Each row is a point. The last column is the point's height on a tilted bowl or saddle (a function of degree 2), plus a little noise. Count its main directions that bend up, bend down and stay straight.

Points (18 x 4):
-0.63, -0.20, -0.51, +0.87
-0.51, +0.06, +0.04, +0.19
-0.30, +0.42, -0.14, +0.27
+0.12, -0.03, -0.37, +0.11
+0.61, +0.17, +0.44, +0.50
+0.27, -0.54, -0.34, +0.34
-0.21, +0.69, -0.50, +0.75
+0.03, +0.47, -0.02, +0.16
+0.39, -0.02, -0.27, +0.06
-0.11, +0.03, +0.67, +0.15
-0.14, -0.10, +0.13, +0.08
-0.30, +0.28, +0.16, +0.06
+0.00, +0.10, -0.36, +0.16
+0.13, -0.33, -0.06, +0.18
+0.83, -0.06, -0.30, +0.17
-0.20, +0.31, +0.34, +0.04
+0.05, +0.06, +0.24, +0.05
+0.26, +0.34, -0.04, +0.11
Directions: 2 up, 0 down, 1 straight

Points (16 x 4):
-0.46, -0.25, -0.23, +0.12
-0.23, +0.06, -0.22, +0.09
+0.31, -0.70, -0.53, +0.65
+0.19, -0.55, -0.56, +0.42
+0.00, +0.15, -0.22, +0.15
-0.15, +0.22, -0.63, +0.12
-0.73, +0.23, +0.20, +0.50
+0.36, +0.05, -0.14, +0.28
+0.24, -0.05, -0.32, +0.21
-0.75, +0.40, +0.06, +0.47
-0.07, +0.01, +0.16, +0.20
+0.04, +0.18, +0.01, +0.21
-0.02, -0.22, +0.17, +0.23
-0.15, -0.13, -0.48, +0.04
+0.33, +0.04, -0.45, +0.31
-0.14, +0.35, +0.49, +0.53
Directions: 2 up, 0 down, 1 straight

Points (16 x 4):
-0.24, -0.02, -0.32, +0.40
-0.13, -0.43, +0.10, +0.05
-0.16, +0.37, -0.29, +0.34
-0.02, +0.01, +0.29, +0.05
-0.47, -0.19, -0.17, +0.63
+0.96, +0.24, -0.32, -0.30
-0.31, -0.02, +0.03, +0.43
-0.06, -0.42, +0.54, -0.31
+0.36, +0.29, +0.44, -0.19
-0.10, -0.32, -0.88, -0.42
+0.00, +0.04, -0.01, +0.17
+0.15, +0.27, +0.16, +0.01
-0.34, +0.28, +0.08, +0.49
-0.42, +0.20, +0.42, +0.21
-0.28, +0.30, +0.08, +0.41
-0.06, +0.67, +0.01, +0.08
Directions: 1 up, 2 down, 0 straight

Points (23 x 5):
-0.83, -0.39, +0.53, -0.21, -0.12
-0.22, -0.15, -0.24, -0.27, -0.10
-0.40, +0.31, -0.01, +0.05, -0.08
-0.27, +0.14, +0.42, -0.23, -0.01
+0.15, +0.21, -0.55, -0.08, -0.47
+0.28, -0.20, -0.12, +0.27, -0.29
-0.33, +0.53, +0.42, +0.38, -0.13
+0.05, -0.37, -0.41, +0.46, -0.59
+0.34, -0.35, -0.26, -0.05, -0.43
+0.06, +0.03, +0.06, -0.20, -0.07
+0.50, -0.09, +0.18, -0.07, -0.26
-0.14, -0.27, -0.45, -0.20, -0.29
-0.26, -0.22, -0.08, +0.25, -0.16
+0.18, -0.13, -0.89, -0.16, -0.86
+0.15, -0.25, -0.12, +0.21, -0.26
-0.13, +0.11, +0.03, -0.06, -0.03
+0.27, +0.22, +0.47, +0.38, -0.06
+0.31, -0.09, +0.10, -0.14, -0.17
-0.47, +0.21, -0.21, +0.07, -0.15
-0.29, +0.22, -0.36, +0.12, -0.26
-0.17, -0.15, -0.25, -0.05, -0.16
-1.14, -0.11, +0.61, +0.67, -0.71
+0.21, +0.36, +0.30, +0.63, -0.07
Directions: 0 up, 3 down, 1 straight

Points (21 x 5):
-0.40, +0.06, +0.28, +0.27, -0.17
-0.04, +0.08, -0.44, +0.31, -0.23
+0.18, +0.09, +0.25, +0.58, -0.39
-0.35, +0.00, +0.12, +0.01, +0.00
+0.04, -0.27, +0.48, -0.30, -0.17
+0.02, -0.17, +0.70, +0.50, -0.55
-0.10, +0.54, -0.05, -0.32, +0.10
+0.42, -0.52, -0.07, +0.06, -0.36
-0.33, -0.44, +0.09, +0.18, -0.24
+0.25, +0.10, -0.24, +0.61, -0.49
-0.55, -0.05, +0.23, -0.54, -0.17
+0.16, -0.18, +0.11, -0.28, -0.02
-0.15, -0.38, -0.10, -0.09, -0.09
-0.02, -0.03, -0.01, +0.31, -0.09
+0.63, -0.01, +0.30, +0.00, -0.40
-0.19, -0.42, -0.02, -0.15, -0.11
+0.12, +0.73, -0.42, -0.08, -0.17
+0.68, +0.60, -0.07, +0.20, -0.69
+0.36, -0.50, +0.63, +0.04, -0.48
+0.21, +0.46, -0.08, +0.56, -0.47
-0.20, +0.05, -0.16, +0.59, -0.37
Directions: 0 up, 4 down, 0 straight

Points (26 x 5):
-0.13, +0.33, +0.09, +0.14, +0.07
+0.24, +0.38, +0.77, +0.08, +0.69
+0.32, -0.02, +0.01, +0.36, -0.13
+0.01, -0.50, +0.11, +0.50, -0.54
-0.67, -0.27, +0.12, +0.09, -0.45
+0.48, +0.11, -0.36, -0.44, -0.26
+0.08, +0.05, -0.09, +0.22, -0.07
+0.37, -0.19, -0.03, -0.02, -0.05
+0.24, +0.27, -0.04, -0.25, -0.13
+0.02, -0.03, +0.21, -0.17, -0.08
+0.15, -0.11, +0.34, +0.41, -0.10
+0.34, -0.10, +0.09, +0.53, -0.20
-0.01, +0.12, +0.16, -0.32, -0.06
+0.26, -0.36, -0.04, -0.53, -0.29
+0.15, -0.53, +0.55, -0.15, -0.14
-0.25, +0.52, -0.09, +0.20, +0.20
-0.24, +0.01, -0.41, -0.35, +0.06
+0.28, +0.19, +0.25, +0.41, -0.07
+0.44, +0.19, +0.87, -0.66, +0.77
+0.03, +0.06, +0.35, +0.05, +0.04
-0.85, -0.37, +0.37, +0.12, -0.79
+0.03, +0.24, -0.26, -0.16, -0.04
-0.11, -0.54, -0.87, +0.63, +0.48
+0.33, +0.36, -0.29, +0.29, -0.21
+0.09, +0.02, -0.42, +0.01, +0.06
-0.02, -0.29, -0.17, -0.40, -0.26
Directions: 2 up, 2 down, 0 straight

Points (39 x 7):
-0.54, -0.19, +0.18, -0.03, -0.03, -0.26, -0.19
+0.68, -0.30, -0.61, +0.03, +0.32, -0.37, -0.41
+0.01, -0.50, +0.15, +0.28, -0.13, +0.15, -0.36
+0.32, +0.16, -0.28, -0.05, -0.05, +0.04, -0.05
-0.06, +0.23, +0.78, -0.20, -0.02, -0.18, +0.26
+0.45, +0.35, -0.28, -0.27, +0.03, -0.17, -0.04
-0.25, -0.48, +0.05, +0.03, -0.02, -0.30, -0.42
-0.24, -0.14, -0.08, +0.09, -0.20, +0.16, -0.22
-0.39, +0.10, +0.15, +0.12, -0.41, -0.13, -0.15
-0.72, -0.11, -0.07, -0.12, +0.35, +0.44, +0.17
-0.22, +0.19, -0.09, -1.36, -0.01, +0.16, +1.37
-0.04, -0.30, -0.03, -0.38, -0.32, +0.20, +0.10
+0.16, +0.58, +0.02, +0.10, -0.18, +0.12, +0.07
+0.66, +0.05, -0.33, -0.09, -0.20, +0.03, -0.01
+0.48, +0.04, +0.52, -0.22, -0.15, -0.29, +0.16
+0.19, -0.25, +0.45, +0.10, +0.17, +0.47, -0.11
-0.31, -0.12, +0.10, -0.71, -0.11, -0.48, +0.16
-0.24, -0.67, -0.23, -0.08, -0.27, -0.15, -0.78
-0.20, +0.50, +0.52, -0.04, +0.00, +0.19, +0.19
-0.04, -0.73, +0.26, -0.24, -0.04, +0.54, +0.22
+0.41, -0.61, +0.09, +0.09, +0.16, -0.14, -0.13
-0.33, -0.34, +0.63, -0.02, -0.16, -0.54, -0.22
-0.17, +0.51, -0.33, +0.16, -0.80, -0.49, +0.00
+0.17, +0.27, +0.54, +0.53, +0.84, -0.10, +0.03
-0.16, -0.40, +0.00, -0.29, -0.09, -0.40, -0.26
+0.01, -0.09, -0.29, +0.59, -0.05, -0.60, +0.09
+0.15, +0.19, +0.25, +0.63, +0.08, -0.03, +0.06
+0.54, +0.27, +0.51, -0.13, +0.45, +0.39, -0.11
+0.14, +0.44, -0.23, +0.14, +0.01, +0.51, -0.14
+0.11, -0.20, -0.22, +0.03, +0.22, -0.48, -0.12
-0.45, -0.59, +0.04, -0.24, +0.41, +0.02, -0.05
+0.35, +0.00, -0.37, +0.13, -0.09, -0.13, -0.08
-0.09, -0.59, +0.21, -0.42, -0.12, -0.26, -0.12
+0.02, +0.06, +0.16, -0.18, +0.31, -0.11, +0.31
+0.01, +0.08, +0.29, -0.16, -0.15, -0.37, +0.19
+0.11, -0.41, +0.26, +0.18, +0.11, +0.62, -0.18
+0.07, +0.71, +0.01, +0.61, +0.20, -0.45, +0.76
+0.01, +0.42, +0.07, +0.34, +0.22, +0.26, -0.07
+0.20, +0.42, +0.11, -0.12, +0.30, +0.50, +0.05
Directions: 2 up, 3 down, 1 straight

Points (40 x 7):
+0.47, -0.54, -0.56, -0.33, +0.06, -0.46, -0.24
-0.11, +0.09, +0.28, -0.07, -0.26, -0.14, +0.15
-0.09, +0.28, -0.60, +0.30, +0.05, +0.43, -0.23
+0.07, +0.28, +0.15, +0.11, -0.30, +0.15, +0.04
+0.22, -0.21, +0.18, +0.07, -0.80, -0.33, -0.41
-0.16, -0.24, -0.14, -0.37, -0.56, -0.60, -0.03
+0.45, +0.12, -0.64, +0.24, -0.38, +0.10, -0.44
+0.46, +0.03, -0.11, +0.32, -0.03, +0.03, -0.14
+0.04, +0.65, +0.38, +0.19, -0.05, -0.21, +0.25
+0.38, +0.25, +0.12, -0.19, +0.26, +0.42, +0.10
+0.45, +0.11, -0.38, +0.24, -0.16, -0.63, -0.48
-0.31, +0.55, +0.13, +0.04, +0.62, -0.04, +0.30
+0.10, +0.16, +0.17, -0.42, -0.12, +0.41, +0.24
+0.08, -0.42, +0.29, -0.43, -0.44, -0.02, -0.07
+0.01, +0.22, +0.09, -0.55, -0.02, -0.32, +0.49
-0.15, +0.41, -0.24, -0.57, +0.32, -0.02, +0.53
-0.21, +0.14, +0.10, +0.03, -0.04, +0.22, +0.09
+0.20, +0.07, -0.18, -0.08, +0.00, +0.22, -0.11
+0.19, -0.85, +0.24, +0.14, -0.11, -0.14, -0.65
-0.32, -0.60, +0.01, -0.61, -0.21, -0.34, +0.36
-0.97, -0.06, -0.19, -0.20, -0.35, -0.37, +0.65
+0.11, +0.49, -0.06, +0.50, -0.13, +0.08, -0.19
-0.22, -0.15, +0.26, +0.18, +0.55, +0.05, +0.05
-0.02, -0.31, -0.23, +0.24, +0.12, +0.16, -0.18
+0.38, +0.35, -0.05, -0.12, -0.21, +0.58, -0.16
-0.08, -0.25, +0.44, -0.40, +0.21, -0.24, +0.45
+0.59, +0.07, +0.04, +0.12, -0.32, +0.82, -0.27
+0.62, +0.33, -0.03, -0.06, -0.22, -0.08, -0.19
-0.31, +0.04, -0.36, +0.26, -0.35, +0.13, -0.08
+0.79, -0.24, +0.58, +0.26, +0.95, +0.00, +1.02
+0.55, +0.03, +0.37, +0.61, -0.19, -0.28, +0.09
+0.14, -0.14, -0.46, -0.09, +0.45, -0.39, +0.18
+0.02, +0.27, -0.29, -0.14, +0.03, -0.43, -0.05
+0.39, +0.22, -0.28, -0.35, -0.41, +0.13, -0.32
+0.10, -0.29, +0.10, +0.26, +0.34, +0.19, -0.12
+0.08, -0.44, -0.39, +0.21, -0.35, +0.04, -0.27
+0.08, +0.05, +0.09, -0.13, +0.14, -0.14, +0.16
+0.06, +0.83, +0.18, +0.10, +0.07, -0.21, +0.12
-0.23, +0.24, +0.41, +1.09, -0.34, -0.06, -0.41
-0.37, +0.05, +0.12, +0.27, +0.13, +0.37, -0.10
Directions: 3 up, 3 down, 0 straight
